Each row of a before or after table is a point. One or more steps were done to the points. Then noise was added and the rows were shuffled. The steps act on columns, c1 being the first. Write out the steps. A step turns or swaps two columns, mirrors them in a line or flattens them onto one, adds a multiple of one to another, or multiplies or shifts one. Angles are multiples of 10 degrees, from the lower column toward the higher: turns from -170 to 170, lines from 10 to 170 but not 90. Use the fewest steps. Two steps may share a column if one is a turn and the other turns, adds or multiplies; they go together, in the order done. Otherwise the lowest column goes first.
In the rows, 128 means zero.

Before, 11 rows:
[[180 129  76]
 [113 101 131]
 [103 156 128]
 [158 177 149]
 [119 154 111]
 [141 113 147]
 [ 87 157 136]
 [122 127  87]
 [185 122 100]
 [ 91 128 118]
 [138 109  68]]
After (11 x 3):
[[130 123  45]
 [137 144 162]
 [105 177  23]
 [157 121 131]
 [112  79 140]
 [139  96 106]
 [ 73 139 167]
 [113 186  74]
 [106 108  97]
 [109  93 125]
 [144 146   6]]
Steps: turn c1 and c2 by 110 degrees; multiply c3 by 2

Before (8 x 6):
[[139  98 121 160 129 142]
 [ 66 157  45 121 129 129]
 [ 77  83 137 120 112 140]
 [174  91 103 195  47 136]
 [179 117  91 196  83  60]
 [116 181  49 124 146 121]
 [163 188 143 109 119 117]
 [168  92 121 105 112 110]]
After, 8 rows:
[[172  88 148 218 146  63]
 [135 108 150 173 124 118]
 [ 67  71  60 117 125 128]
 [ 77 115 173 122 126 107]
 [161 172  83 103 136 129]
 [167 102 158  99 137 128]
 [116  86  42 122 126 144]
 [179  89 115 217 161 139]]
Steps: turn c2 and c3 by -60 degrees; multiply c4 by 1.3; turn c5 and c6 by 130 degrees; multiply c5 by 0.4

Before:
[[159  52 129 104 150 139 108  59  92]
 [ 93 173 175 125 105 188  87 124  70]
 [ 87 189 118 142 105 145  89  86 108]
 [132 101 115 159 164 162 123  58 100]
 [136 131 134  87 176 144 123  94 106]
 [ 60 156 108  97  57 157 182 110 136]
 [144 119 167  84  59  90 215  94 157]
 [ 61 120 190  87  83  79 191 115 147]
 [ 83 151  68 140  76 119 135 144 116]
 [ 79 119 140 103  68 111 152 134 215]
 [107 140 102 153  91 144 185 137 132]]
After, 11 rows:
[[151 154 111  58 185  93 140 135 200]
 [136 135 105  57 128 117 143 109 148]
 [109  97 116 141  91  74 131 182 131]
 [129 150  73  79 144 147 104 121 178]
 [ 80 180 174 139 146  70  85 119 173]
 [160 125 190  74 184 169 156 153 189]
 [106 135 137 183 132  98 160 155 120]
 [223 115 141  84 184 143 119 126 159]
 [116 193 112 131 123 102  81 157 175]
 [153 118 167  42 206 148 167 177 110]
 [ 90  51 133 164 138  93 134 185 108]]
Steps: turn c1 and c9 by -100 degrees; turn c4 and c5 by -120 degrees; turn c4 and c7 by 40 degrees; turn c6 and c8 by -160 degrees

Before:
[[139 163 123 167 186 111 136 137 161 104 116 170]
 [121 139 139 105 137  96 167 137 160 127 191 164]
 [ 63  70 153 129 121 149 127 149 165 162 144 118]
 [ 82  87 144 124 100 122 152 141 157 157 104  80]
 [111 144 166 113 170  93 101 122 147 130 167 145]
 [106 139 150  99 150 122 170 149 135 181 149 156]
 [ 81 105 106 148 121 141 179 146  84 157 123 121]
 [132 121 130 170 129 147 142 124 101 147 116 132]
 [132 142  73 161 163 131 123  79 158 129  93 156]
 [122 140 128  95 148 105  90 159 172 123 150 155]
 [115 128 112 124 185  92 131 124 155 116 127 155]
 [105 135 149  99 149 118 122 120 170  89 116 169]
 [156 107 122 119 178 109 126 118 165 103 112 167]
 [117 115  97 189 130 104 129 108 123 152  79 169]]
After (14 x 12):
[[148  32 111 242 138 150 142 150 164 159  57 102]
 [116 123 106  92 107 119 137 120 170  79 103 232]
 [113  83 131 163  72 103 126 117 169 102 157 226]
 [131 123 139 118  65  93 115 131 152 111 110 191]
 [112 212 142  92  72 105 133 137 158 101 141 225]
 [150 127 136  92 109 123 175 148 136 176  98 201]
 [121 101 179 186 135 138 151 141  89 160  81 107]
 [155 124 102  81 107 108 103 159 169 123 122 191]
 [ 83 154 155 192 128 102 103 108 122 152 120 227]
 [168 143  78  86  86  94 131 123 148 128 115 171]
 [115 141 135 165 128 140 135 121  96 147 128 138]
 [194 125 150  91 117 104 169 138 166 131 121 222]
 [ 92 178 168 122  96 129  93  83 157 130 133 200]
 [109  55 136 199 153 127 154 137 157 154  82  12]]
Steps: swap c1 and c11; multiply c2 by 2.5; turn c2 and c4 by -50 degrees; mirror c3 and c7 in the line at 70 degrees; multiply c5 by -1; multiply c12 by 2.5

Before:
[[137 146 123 132 136 132 143 107 118 117 123 122 128 135]
 [118 146 134 137 132 129 118 131 125 135 171 134 134 135]
 [130  94 161 131 122 131 140 129 120 141 132 120 132 134]
 [137 117 128 120 137 133 137 118 119 119 129 133 133 116]
 [106 138 117 133 128 136 141 129 116 130 140 134 130 125]
 [122 145 130 123 138 116 141 130 118 119 141 121 120 124]
 [130 116 153 108 133 120 139 127 130 137 122 131 123 136]
 [137 133 120 110 125 118 139 126 113 152 131 124 134 131]
 [138 140 121 133 121 120 117 122 113 131 123 130 118 120]
 [139 126 119 117 131 125 123 114 144 120 123 104  95 126]
 [134 140 117 126 122 123 144 131 128 125 124 128 130 122]
 [140 144 170 117 132 133 133 117 123 132 126 120 126 116]]
After:
[[140 119 125 117 134 124 122 114 144 132 177 147  95 125]
 [138 123 137 121 134 163 138 117 120 136 119 125 132 122]
 [137 132 110 132 136 124 143 107 117 136 150 131 128 137]
 [106 123 114 134 126 152 141 130 116 128  88 129 129 130]
 [137 124 119 110 108  99 138 126 112 114 125 133 133 124]
 [135 125 112 126 132 128 145 131 129 127 138 125 129 120]
 [123 138 114 124 134 108 141 130 119 136 105 141 121 118]
 [130 144 151 108 120  94 138 127 130 125 140 122 123 129]
 [129 140 174 131 118 124 140 129 120 119 130 137 131 135]
 [140 172 136 118 124 162 132 118 123 127 145 133 126 122]
 [119 144 116 137 122 117 119 131 126 126   7 144 133 135]
 [137 129 115 133 126 125 117 122 113 125 138 125 118 116]]
Steps: turn c2 and c3 by -60 degrees; multiply c5 by 0.4; turn c5 and c10 by 120 degrees; turn c6 and c14 by 40 degrees; multiply c6 by 3; turn c11 and c12 by 150 degrees; multiply c11 by 3

Before, 10 rows:
[[ 94 124 178 107  87 125 130 110 133 124 157 153 117 162 130 125 123 134
  142 118]
 [134  91 131  90 156  85 156 185 176 101 136 116 156  94  86  87 108 101
  150  84]
 [ 96 138 141 122  99 185 120 145 117 119 152 105 106 125 116 145 109 139
  115 125]
 [157  96 128 100 176 118 128 128 138 101 150 127  88 107 116 155 122 148
  107 139]
 [129 126 118 105  79 189 126 129 108 132 142 137  64 150  90 131 130 126
  119 109]
 [ 63 186  95 194 122 120 169  79 139  43  64 185 143  61 107  64 129 147
  157  42]
 [ 99  77 134 109 188  80 130 187 185 131 146 159 147  89 101 124 143 125
  213 105]
 [120 109 129 135  71 157 102 101  99 102 125 150  83  92 119 141 101 103
  107 143]
 [105 146 140 123 105 133 113 141 114 112 150 133  61 128 131  86 101 105
  117 132]
 [114 138 130 136  93 142 106 134 138 156 130 135  99 166 113 136 133 131
   96 161]]
After, 10 rows:
[[151 146 112 123 106 132 185 124 140 144 151 129  91 128 129  86 123 125
  103 118]
 [157 138 126 123 100  84 147 129 147 162 151 121 112 126 147 146 129 145
  130 145]
 [135 108 158 136  72 116 163 100 148 164 125 130  88  93 137 141 103 135
   95  94]
 [114  91 187  90 156 180 111 152  89 131 137 152 165  93 169  86 147  95
  114 175]
 [119 128 121 102  82  75 188 129 143 154 142 153 103 150 166 130 128 135
  122 124]
 [153  76 212 108 187 169 111 169  64 100 147 153 137  89 161 124 163  53
  168 131]
 [138 139 114 137  94 101 146 135 115 110 130 103  98 164 146 136 132 158
  114 109]
 [163 125 185 108  88 132 138 113 114 129 157 147 127 160 134 125 115 117
  141 113]
 [ 95  96 175 100 176 151 165 126 119 146 150 117 112 106 135 155 124 155
  134 126]
 [187 187   9 192 121 180 129  99  99 197  64 226 172  60 161  64 104 113
  158 128]]
Steps: turn c1 and c15 by -170 degrees; add -1.5 times c2 to c3; turn c6 and c10 by 150 degrees; turn c7 and c13 by 70 degrees; flatten c8 and c17 onto the line at 40 degrees; turn c9 and c12 by 160 degrees; turn c12 and c20 by 120 degrees; turn c18 and c19 by 60 degrees
